Each row is a point. To make a cloud, some directions were put in groups of two or more. Within a group, all points are equally far from the middle, so they leave a hole (a ring in 2 directions, a hollow ball in 3). The other directions are filled evenly. Then the cloud was stretched, turned, moved and blurred a little. How many holes are there, and how many directions does each take, smallest first?

Cloud (14 x 2):
[[  9  30]
 [ 24  -4]
 [  5 -48]
 [-27  -2]
 [  5 -49]
 [ -6 -34]
 [-43 -36]
 [ 22 -32]
 [-39 -29]
 [-25   0]
 [ 57   2]
 [-32 -23]
 [-14 -37]
 [ 12  13]]
Holes: 0

Cloud (20 x 3):
[[-48  -1  43]
 [-51  38  13]
 [-47  16 -33]
 [ -4  15   6]
 [ 21 -18   6]
 [ 11  -9 -33]
 [ -9   2 -60]
 [ 38 -42 -30]
 [  3   1 -59]
 [ -1 -18 -36]
 [-15   7  37]
 [-24  26  24]
 [  2  39  -5]
 [-32 -17  35]
 [  9 -40   3]
 [-28  18 -25]
 [-16 -19  19]
 [ 34 -29 -36]
 [-15 -46  -8]
 [-44 -28 -24]]
Holes: 0

Cloud (30 x 4):
[[-11  11  24  31]
 [ -3  18  29 -24]
 [ 21  -1   2  28]
 [ -2   0 -54  32]
 [  7  50 -31  37]
 [-29  25   9 -31]
 [  4  39 -47 -30]
 [ -8  54   1  30]
 [ 23  12 -42 -25]
 [-29  25  29   4]
 [ 21  25 -36  36]
 [  8 -25  -3   2]
 [ 10   0 -30 -34]
 [-18  22 -10 -42]
 [-43  18  15   3]
 [  1  -7 -47 -26]
 [-12  57 -20 -26]
 [-27  -5 -52 -10]
 [ 12  63 -18  10]
 [-13  60 -11 -21]
 [  2  28 -54  37]
 [ 15  41 -34 -31]
 [-41  -1   9  -2]
 [-50  30 -11  14]
 [ 13  42 -49 -23]
 [-16 -12  18  17]
 [ 10 -24 -21   7]
 [  2  52  -9  34]
 [ 13  -7 -54  15]
 [ -5  23 -74   4]]
Holes: 1 (4)

Cloud (28 x 4):
[[ -5   8  49 -29]
 [-17 -58  -3   7]
 [ 10  12 -17 -55]
 [  4   1  28 -56]
 [-48  -6  -9 -29]
 [-43  -8  32 -26]
 [-13 -49 -23  13]
 [-33 -32  22 -45]
 [ -6 -15 -21  22]
 [-50 -17   9 -33]
 [-16 -45  20 -47]
 [ 12 -31 -51 -26]
 [ 49 -14  -4  -4]
 [ 26 -23 -40   4]
 [-12  18 -27 -36]
 [-29   8  -5   6]
 [ 16  25 -12  -3]
 [ 39   7  22  -8]
 [ 24  26  20 -27]
 [ 36 -28 -24 -42]
 [-32 -18  32 -44]
 [-23   9 -29 -36]
 [-18  12 -30 -37]
 [-17  -2  45 -40]
 [-34 -50   5 -35]
 [ 14 -30 -43   6]
 [ 20 -52  21 -15]
 [-43  -2  24  -6]]
Holes: 2 (2, 2)

Cloud (54 x 6):
[[-16   7 -31  19 -16  43]
 [ 16 -56  38   1  34 -14]
 [  8   1  45 -10 -11  -4]
 [ 34 -25 -13  32   3  42]
 [-12   6   6  -5   4  46]
 [ 32  29  36   8 -16 -12]
 [  4 -29 -45  42  -4  23]
 [  9  12   2  -2  21 -23]
 [  4  22 -50  58  -7  28]
 [ 38 -23  -1  27  44   2]
 [ 12 -62  21 -36 -25  -4]
 [ 57   1  53  -5  -4  -6]
 [-14 -39  18 -31 -36  -4]
 [ 10 -14  30 -29  12 -25]
 [ 40 -13 -33  18  -4  48]
 [-10 -11  -2   0  -2  49]
 [ 57  32  49  27 -34  29]
 [  7 -23  26 -38 -52   8]
 [ 33   3  -8   0  26 -10]
 [-31   6  36  18 -52  74]
 [  5 -54  23  -6 -23  37]
 [-32  33  12  -7 -45  32]
 [ -6 -72  12  18  29  27]
 [-31 -29  12  22  -2  61]
 [  6   8 -16   4 -18 -10]
 [-19 -31  44  14  -9  23]
 [-19 -20  37  28   5  30]
 [ 21 -12  62 -50 -12  30]
 [-36 -23 -10  -3 -39 -28]
 [  9  30   1  35  20 -25]
 [-23 -23   5  41  -6  29]
 [ -1  17  28  21 -43  42]
 [ -9   9 -25  -7  27   9]
 [ 17  20  25 -38 -40  29]
 [-23  14 -40  29  -4   4]
 [ 27  11  34 -43   1 -38]
 [ 40   4  41  47  -2 -12]
 [-35   2   7  39  13  22]
 [  9  12 -23  11  11 -27]
 [ -6 -32  10   4  -4  77]
 [ -9 -61  -5 -21  23  -2]
 [-17  15  58 -23  -2  23]
 [-17 -39 -12  61  -5  36]
 [  6 -14 -15 -10 -30 -45]
 [  2  18  27 -27 -42  18]
 [ 29  65 -14  -4  26  25]
 [ 42 -26   9 -14   8  62]
 [ -2  26  21 -20 -58   1]
 [-10 -57   7  32  32  33]
 [ 22 -37  -2 -23 -13 -37]
 [ 33 -12  52  20 -13  44]
 [ -6 -56  -6  -8   0  52]
 [ 16 -18   6 -38 -21 -31]
 [ -5 -51   9  11  49  17]]
Holes: 0

Cloud:
[[-56   6  -9 -11  44 -23]
 [ 39  30  12  -5 -22  46]
 [-14 -19 -31 -45  22  38]
 [-14  36 -14  40  25  11]
 [-14 -48   2 -30   7  16]
 [ 38 -29  12 -10  30   7]
 [ -6 -10   2  -3 -55  24]
 [ -4  37 -13  28  18  40]
 [-12   0 -58 -35  -3  26]
 [-15 -12  29  16 -32 -30]
 [ 29 -11 -59 -18  13  -8]
 [-13  18 -38  41 -17 -35]
 [-12 -19 -30   5 -32  30]
 [ -2 -20 -24  -4  59  33]
 [-41  60  10  -6 -13  15]
 [-35  46 -15 -19  52  11]
 [ 20  27  30  46   6 -30]
 [-27 -28 -14   3 -29  14]
 [  4  32 -17  17   7  57]
 [ 39   8 -24 -14 -37  -1]
 [ 12  55  33  29 -17  -8]
 [  7 -31   2 -26  -6 -29]
 [-11  59  21 -17  13  40]
 [-41  19  -1   4 -43   5]
 [-10  41 -52   4 -18 -30]
 [-51 -20  11 -31   9 -19]
 [-31  45  25  17 -13  13]
 [-39 -31 -19   3  -6  -9]
 [-12 -45  -4 -30  19  28]
 [-26  44 -48   6 -22 -14]
 [ 13  -5  28 -21  46  23]
 [ 21  22 -52  10  -7  51]
 [-10  28 -56  -7 -11 -33]
 [ 21  47 -49  -1  32  34]
 [ 16  44   6  46 -19 -39]
 [-59 -14   0 -16  22 -21]
 [-11  39 -32   2  34 -45]
 [-58   9  -2 -38  11 -11]
 [-19  43  35  22  -6  16]
 [ 10  59 -37   6  44   2]
 [  4  23  20 -35  35  39]
 [ 60  17   5  31 -16  22]
 [ 22 -18  32  -2  39  18]
 [-13  10 -21  29  54 -48]
 [-36  41 -40 -11  22 -26]
 [  9  -3  41  14  30  22]
 [ 60  25 -29  42  -1  17]
 [  7 -30  15  17 -28 -40]
 [ -4  33  17   5 -53 -21]
 [  1  23   3  18  10  53]
 [-29 -34 -48 -18  20 -16]
 [-22  12  47  19  19 -10]
 [ -1  17   8   2  33 -59]
 [  6 -20   9   6  13  48]
 [ 18 -41 -43  20   2 -36]
 [ 11 -39   0   4  -5 -49]]
Holes: 3 (2, 2, 2)
